Each point is reached from the start by the listed moves, each made once or not at all, plus a little noise. Say if it took an odd or an even number of moves. Then give how often each move was made.
In the rows, zero is written as 128.

Moves:
(1): [161  95  73 168]
(2): [168 173 137 148]
Start: [137 168 124 147]
Points:
[178 215 135 167] -> odd (0, 1)
[209 181  77 206] -> even (1, 1)
[136 169 126 148] -> even (0, 0)

Moves:
(1): [158  91 174 196 116 137 185]
(2): [190 189  61 128 130  76 101]
(3): [ 97 169 155 166 120  98  70]
(4): [ 78 108 111 173 123 127 144]
Start: [103  95 160  90 154 122 173]
Points:
[103  96 235 198 134 104 174] -> even (1, 0, 1, 0)
[ 51  76 145 138 152 130 185] -> odd (0, 0, 0, 1)
[128  54 205 157 149 128 221] -> odd (1, 0, 0, 0)

Moves:
(1): [180 139  74 171 139 119 125  91 168  85 121]
(2): [115 181 122 101 123 139 146 101 125 113 140]
(3): [176 140 192 124  90 111 118 153 120 126 157]
(4): [104 150 134 169 143 141 110 118 137 137 109]
(5): [153 140 150 125 194 146 133 123 104 131 100]
(6): [135 100 143 137  88 210 147 129 129 134 125]
(7): [123 119 155 155 145 110 203 115 129 124 145]
(8): [148 143 108 124 123 136 152 195 121 144 142]
Start: [138 136 152  97 119 146 113 116 109  99 181]
Points:
[238 216 165 132  99 119 219 131 133  52 249] -> odd (1, 1, 1, 0, 0, 0, 1, 1)
[165 208 177  88 187 162 236 137  70  99 197] -> even (0, 1, 0, 0, 1, 0, 1, 1)
[199 197 202 183  85 208 190  54 148  50 208] -> even (1, 1, 1, 1, 0, 1, 1, 0)

Moves:
(1): [162 111 158 132 138  95 118 115 128 121 112]
(2): [128 175 149 160 147 122 100 128 138 125 112]
(3): [124 118 157 140 111 130 122 133 116 128 159]
(4): [121 103  97 170 105 129 130 162 128  98 125]
(5): [113 114 142 148 154 131 124 131 133 145 132]
(6): [132 120 138 132 130 160 135 142 130 137  98]
(7): [ 97 135 156 122 118  94 164 144 125  99 106]
(8): [150 144 111 111 144 133 127 164 159  92 141]
(9): [138 101 132 128 111 136 124 109 170 134 114]
(10): [136 130 129 128 112 119 163 141 133 176 131]
(11): [134 129 126 149 130 140 148 111 119 109 160]
Start: [139 135 133 139 130 133 152 140 116 129 121]
Points:
[194 131 195 202 145 145 135 104 160 115  77] -> odd (1, 1, 0, 0, 0, 1, 0, 0, 1, 0, 1)
[174 125 200 217 169 118 125  92 164 124 110] -> odd (1, 1, 0, 0, 1, 0, 0, 0, 1, 0, 1)
[130  88 240 249 119 105 144 179 159  93  53] -> even (1, 1, 1, 1, 1, 1, 1, 0, 1, 0, 0)
[119  74 175 192  49 132 220 202 150 133  84] -> even (0, 0, 1, 1, 0, 1, 1, 0, 1, 1, 0)
[206  65 160 185  85 140 174 209 181 120 103] -> odd (1, 0, 1, 1, 0, 1, 0, 1, 1, 1, 0)
[186  85 197 154  89 102 165 125 151 177 124] -> even (1, 0, 1, 0, 0, 0, 0, 0, 1, 1, 0)
[138  92 139 220  93 179 174 175  97  90 152] -> even (0, 0, 1, 1, 0, 1, 0, 0, 0, 0, 1)

Moves:
(1): [170 123 144 112 133 128 120 121 141 157 116 109 124 142 116 129 111 127]
(2): [138 168 149 131 120 142 118 130 121 109 117 128 126 140 131 130 114 118]
(3): [122 116 152 156 126 161 131 127 138 133 118 110 124 143 141 117 153 115]
(4): [131 137 116 146 141 111 139 108 138 125 124 118 132 116  99  97 140 135]
(5): [121 112 133 125 153 117 115 145 114 136 136 121 123 129 140 117 107 117]
(6): [133 111 106 133 138 175 132 114 124 132 115 133 147 121 126 117 102 101]
(7): [137 121 131 121 146 126 153 135 130 114 130 121 113 126 131 131 135 110]
(8): [136 114 115 152 129 132 126 165 119 121 130 121 110 117 136 125 124 145]
(9): [129 131 125 123 131 133 122 129 155 110 150 128 120 131 138 128 116 122]
(10): [117 143 125 129 122 141 143 147 136 142 150 120 142 138 127 121 128 146]
(11): [148 126 146 150 110 132 128 124 130 124 163 127 134 127 128 119 117 133]
(12): [144 132 129 110 136 148 132 133 151 139 124 163 126 117 137 108 134 125]
(13): [136 137 129 127 135 126 131 159 142 112 123 138 166 151 109 135 125 123]
(14): [141 132  98 119 125 133 129 138 125 118 131 156 129 183 132 124 132 131]
(15): [128 141 121 128 121 114 151 114 128  85 115 116 150 124 177 125 103 143]
(16): [139 139 133 147 154 125 130 136 133 142 136 134 119 141 140 151 138 122]
(17): [143 136 113 111 131 140 106 137 116 133 140 129 138 131 134 126 164 129]
(18): [123 118 142 129 148 149 120 110 117 108 146 132 119 120 117 143 140 163]
Start: [135 168 116 144 136 125 103 127 142 128 123 105 111 116 120 115 139  99]
Points:
[174 159 141 184 171 221 127 112 116  34 141  96 122 179 192  84  90  78] -> odd (0, 1, 1, 0, 1, 1, 1, 0, 0, 0, 1, 0, 0, 1, 1, 0, 0, 1)
[182 152 147 204 174 249  58 188 111  86 157  94 146 144 128  91 134  88] -> odd (0, 1, 1, 0, 1, 1, 0, 1, 0, 0, 1, 0, 1, 0, 0, 0, 1, 1)
[145 186 119 168 145 119  98 171 112  68 108  77 107 114 195 100  74 109] -> even (0, 1, 0, 0, 1, 0, 0, 1, 0, 0, 0, 0, 0, 0, 1, 0, 0, 0)
[182 156 108 171 131 179 111 185 163 159 126  81 100 200 134  90 151 123] -> odd (1, 0, 1, 0, 0, 0, 0, 1, 0, 1, 0, 0, 0, 1, 0, 0, 0, 0)
[188 197  47 135 174 174 110 159 170  62 135 144 181 202 181 124 123  71] -> odd (0, 0, 0, 0, 0, 1, 0, 0, 1, 0, 0, 0, 1, 1, 1, 1, 1, 0)
[231 143  77 123 195 203 144 166 169  61  99 140 140 165 150  99  94 114] -> odd (1, 0, 0, 0, 0, 1, 1, 1, 0, 0, 0, 1, 1, 1, 1, 0, 0, 1)

Moves:
(1): [163 134 120 102 115 130  97 132 147 120 116 131 120  96 127 136 123 121
 116 129 149 117 143 117 151 135 105]
(2): [118 163 150 147 134 117 121 144 143 141 115 137 125 122 137 138 135 136
 130 145 133 122 123 121 129 118 157]
(3): [128 122 159 116 127 123 123 130 129 129 122 126 117 126 127 129 117 142
 142 134 121 131 127 121 134 133 118]
(4): [132 120 132 166 158 140 115 144 132 112 128 110 103 128 117 112 140 140
 136 124 128 144 118 133 122 132 123]
(5): [126 112 137 112 155 126 116 125 132 138 131 137 119 119 130 123 144 128
 136 126 125 141 116 137 123 124 131]
(6): [119 129 137 125 109 164 130 121 129 141 121 141 118 127 119 144 130 139
 133 123 150 124 142 107 136 128 144]
(7): [136 120 134 133 145 117 173 117 133 138 129 137 145 118 120 133 132 118
 137 134 143 129 120 128 134 125 118]
(8): [112 133 125 118 118 142 130 152 131 116 129 120 130 129 129 124 131 116
 146 131 126 121 123 120 132 129 128]
(9): [110 106 135 121 142 122 110 119 195 115 128 132 133 144 133 129 120 126
 125 137 138 145 123 142 124 137 118]
(10): [139 106 136 136 127 126 126 144 132 148 125 125 130 129 116 132 128 143
 119 132 123 130 128 122 121 135 143]
(11): [126 128 138 133 117 135 112 134 134 123 163 136 137 113 139 133 126 131
 141 151 123 125 129 122 130 138 131]
(12): [124 134 135 129 121 121 116 123 123 124 124 162 131 130 120 133 126 115
 133 117 139 130 116 120 106 109 126]
(13): [129 119 135 123 131 135 116 124 120 122 123 119 148 134 114 123 122 129
 116 140 125 123 111 136 126 143 123]
(14): [153 113 125 132 150 128 111 125 131 142 136 125 117 158 137 128 123 125
 132 124 144 104 127 117 125 142 130]
(15): [130 115 145 141 122 123 135 121 128 148 112 127 144 125 172 116 130 123
 103 134 129 151 116 135 135 103 130]
(16): [122 125 125 129 130 122 119 121 123 126 114 128 132 121 137 163 123 127
 134 133 126 128 120 122 121 120 125]
(17): [124 129 131 133 114 123 132 131 133 118 116 128 131 135 128 130 155 147
 129 145 121 130 133 138 131 133 121]
(18): [124 128 102 124 150 135 136 148 119 119 136 154 146 121 119 133 132 171
 126  97 127 107 132 125 128 140 118]
(19): [130 142 121 120 118 131 137 122 139 137 119 127 120 122 132 115 123 141
 151 131 126 135 120 120 114 124 126]
(20): [120 123 132 115 122 128 138 125 117 116 120 150 109 127 146 128 113 130
 123 173 136 142 110 120 120 112 140]
(21): [108 123 135 140 113 109 123 119 126 137 110 114 123 111 128 109 121 122
 126 128 165 121 149 127 118 124 141]
(22): [129 136 133 106 128 131 126 145 118 123 121 117 134 132 110 151 128 138
 140 114 152 163 137 141 126 128 123]
(23): [129 132 133 130 154 140 107 141 134 127 104 143 148 112 133 135 120 107
 131 145 120 141 194 119 129 122 128]
(24): [133 120 136 149 117 131 127 145 113 143 114 141 123 113 135 114 112  96
 148 133 133 128 123 183 132 137 137]
Start: [149 127 105  87 126 111  98 143 133 114 120 120 125 125 156 106 132 122
 155 113 149 156 143 114 120 124 112]
Points:
[105 168 151  81 132 154  62 209 134  90  54 156 121 114 106 165 152 225
 237 109 187 180 112  84  90 123 108] -> even (0, 1, 1, 1, 0, 1, 0, 1, 0, 0, 0, 1, 1, 0, 0, 1, 1, 1, 1, 0, 0, 1, 0, 0)
[111  93 137 122 101 109 143 129  96 157  43 219 148  66 207 128  99 109
 172 133 249 163 117 130  99  72 141] -> odd (0, 0, 0, 0, 0, 1, 1, 0, 0, 0, 0, 1, 0, 0, 1, 1, 0, 1, 0, 1, 1, 0, 0, 1)
[229  43 195 105 192 109  33 158 167 147 117 147 130  94 166  93 130 133
 161 152 194 171  87  90 119 140  84] -> odd (1, 0, 1, 1, 1, 0, 1, 0, 0, 1, 1, 1, 1, 1, 1, 0, 0, 0, 0, 0, 0, 0, 0, 0)
[119 118 146 102 178 140  52 158 198 134  64 243 142 137 220 139 107 139
 140 162 214 166 172  69 101  84 150] -> odd (0, 1, 0, 0, 0, 1, 0, 0, 1, 0, 0, 1, 0, 1, 1, 0, 0, 1, 0, 1, 0, 0, 1, 0)
[118  86 202  61 171  76  84 184 216 161  98 201 133 109 204 112 118 177
 222 176 246 205  91  86  66 102 142] -> even (0, 1, 1, 0, 1, 0, 1, 1, 1, 1, 1, 1, 0, 1, 1, 0, 0, 1, 1, 1, 1, 1, 0, 0)
[129  59 183 101 105  90  40 115 182 148  76 137 129 113 248  87  55 101
 185 226 212 184  92 151  89 127 124] -> odd (0, 0, 1, 0, 0, 0, 0, 0, 1, 0, 1, 0, 1, 1, 1, 1, 0, 0, 1, 1, 1, 0, 0, 1)
[110 104 155 113 197 148  85 193 186 113 105 209 114  74 164 166 134 163
 223 166 223 215 102 166 106 126 138] -> even (0, 1, 0, 1, 1, 1, 1, 0, 1, 0, 1, 0, 0, 0, 0, 1, 0, 1, 0, 1, 0, 1, 0, 1)
[117 152 140 166 199  96  72 179 151 113  96 192 162  52 154 144 136 140
 198 139 197 151 193  79  86 100 124] -> odd (0, 1, 0, 1, 0, 0, 1, 0, 0, 0, 1, 1, 0, 0, 0, 1, 0, 1, 0, 0, 1, 0, 1, 0)
[171  86 170  60 187 160  24 215 227 176  46 190 190  59 195 171 110 130
 217 168 236 189 168 126 131 149 126] -> even (1, 1, 0, 0, 1, 1, 1, 1, 1, 1, 1, 0, 1, 1, 1, 1, 0, 1, 1, 0, 0, 1, 1, 1)
[138  96 136 132 172  92 108 152 140 134  66 144 123 109 191  93 120 153
 215  90 214 154 104  79  86 100  85] -> odd (0, 0, 1, 1, 0, 0, 1, 1, 0, 0, 0, 1, 0, 1, 1, 1, 0, 1, 1, 0, 1, 0, 0, 0)
[ 87  82 231  82 115  99  77 174 229 168  62 133 154  85 191 169 161 163
 210 190 235 228 142 106 120 108 147] -> even (0, 1, 1, 0, 1, 1, 1, 1, 1, 1, 1, 0, 0, 0, 1, 1, 1, 0, 0, 0, 1, 1, 0, 0)
[188 100 132  87 161  97  40 172 128 147  43 192 134  90 231 127 137 147
 141 185 187 144  92 157 133 126 122] -> odd (1, 1, 0, 0, 1, 0, 0, 0, 0, 0, 0, 0, 1, 1, 1, 1, 1, 1, 0, 1, 0, 0, 0, 1)

Moves:
(1): [122 147 127 118 124 120 123 134 136 120 141 126 141 106 124 111 125 144
 138 125 106 129 128 126 139 141]
(2): [127 151 109 144 118 133 148 132 150 151  98 135 139 138 150 118 118 113
 122 123 117 135 134 122 103 124]
(3): [149 129 140 123 134 113 137 114 127 133 124 117 121 112 127 119 129 136
 118 133 129 127 125 120 127 123]
(4): [125 116 127 140 146 131 152 149 132 119 130 118 121 121 111 123 130 116
 119 121 115 129 140 120 131 118]
(5): [145 125 149 131 150 122 144 128 141 121 139 153 143 111 112 135 139 143
 144 141 128 120 124 112 115 123]
(6): [116 128 131 136 136 154 121 126 123 132 134 140 122 136 142 128 112 116
 140 101 115 140 133 127 129 132]
(7): [149 124 139 130 103 125 145 124 127 131 127 156 125 123 130 122 121 134
 128 135 116 112 118 125 122 101]
(8): [126 144 141 116 133 141 147 131 118 128 124 118 118 130 126 131 145 133
 126 136 123 136 121 122 122 155]
(9): [130 122 120 124 143 120 113 128 146 145 136 126 115 132 131 131 127 132
 129 152 127 144 118 117 129 114]
(10): [111 127 109 120 139 126 143 118 125 125 135 146 118 143 130 135 120 126
 126 131 141 117 133 126 122 138]
(11): [122 144 141 111 146 121 132 125 125 132 122 115 131 144 108 141 130 126
 134 135 118 124 128 121 163 121]
(12): [127 130 111 120 114 103 117 126 111 140 137 133 134 126 117 152  98 124
 152 122 116 166 171 116 114 117]
(13): [141 134 134 117 131 128 114 136 146 132 168 132 124 137 132 141 110 125
 103 127  99 141 130 158 123 135]
(14): [155 118 118 118 149 123  98 159 140 129 132 133 122 145 134 122 138 123
 132 122 113 125 129 112 140 132]
(15): [116 134 122 123 139 104 129 145 120 127 124 150 137 126 132 143 128 145
 121 122 120 147 125 117 134 111]
(16): [129 128 112 134 117 137 119 132 119 145 137 129 152 120 129 135 146 130
 102 138 119 122 136 102 132 109]
(17): [130 113 147 137 117 137 112 130 129 150 133 147 130 128 120  97 136 126
 123 134 121 121 122 128 125 134]
(18): [138 115 140 148 137 128 131 151 118 129 133 119 131 127 133 128 119 163
 121 127 162 117 144 131 147 118]
(19): [128 117 107 136 149 128 130 152 121 136 108 128 125 150 122 132 120 146
 134 132  97 125 109 121 120 133]
(20): [138 139 123 144 128 129 113 129 116 119 128 134 108 129 132 146 129 118
 131 140 126 128 124 121 135 141]
(21): [122 129 140 111 129 121 157 130 137 141 133 124 124 117 139 132 132 102
 133 138 141 122 103 129 131 135]
(22): [127 115 134 127 128 127 139 108 117 119 115 108 132 131 148 103 136 119
 142 143 115 125 124 124 126 121]
(23): [121 112 129 131 115 134 133 130 118 124  94 138 138  97 134 136 130 144
 127 141 117 120 149 132 124 132]
(24): [145 130 124 143 122 129 132 126 139 138 136 117 117 128 129 132 151 144
 136 120 128 124 138 147 150 125]
Start: [126 161 131 138 121 128 141 114 133 128 164 127 135 104 137 146 139 144
 137 139 150 125 134 151 130 105]
Points:
[210 150 164 144 152  69 200 147 109 155 194 150 137  98 137 176 126 249
 155 166  78 156 152 135 125  60] -> odd (0, 0, 1, 0, 1, 0, 1, 1, 0, 0, 0, 1, 1, 0, 1, 0, 0, 1, 1, 0, 0, 1, 0, 1)
[128 158 132 137 197 123 172 168 122 180 179 105 128 111  90 120 158 212
  99 192 101 109 127  76 182 104] -> odd (1, 0, 1, 1, 0, 0, 0, 1, 1, 1, 1, 0, 0, 0, 0, 1, 1, 1, 1, 0, 0, 0, 0, 0)
[ 92 137 106 159 149 112 183 125  92  95 123 153 122  84 158 163 143 143
 137 169 114 123 159 123 132 101] -> even (0, 0, 0, 1, 0, 0, 0, 0, 0, 1, 0, 0, 0, 0, 1, 0, 0, 0, 0, 1, 0, 1, 1, 0)
[188 210 152 148 166  70 166 149 145 183 162 148 128  78 135 235 129 224
 136 193  97 189 201 120 152  81] -> odd (0, 1, 1, 0, 1, 0, 0, 1, 1, 0, 1, 1, 1, 0, 1, 0, 0, 1, 0, 1, 0, 0, 1, 1)
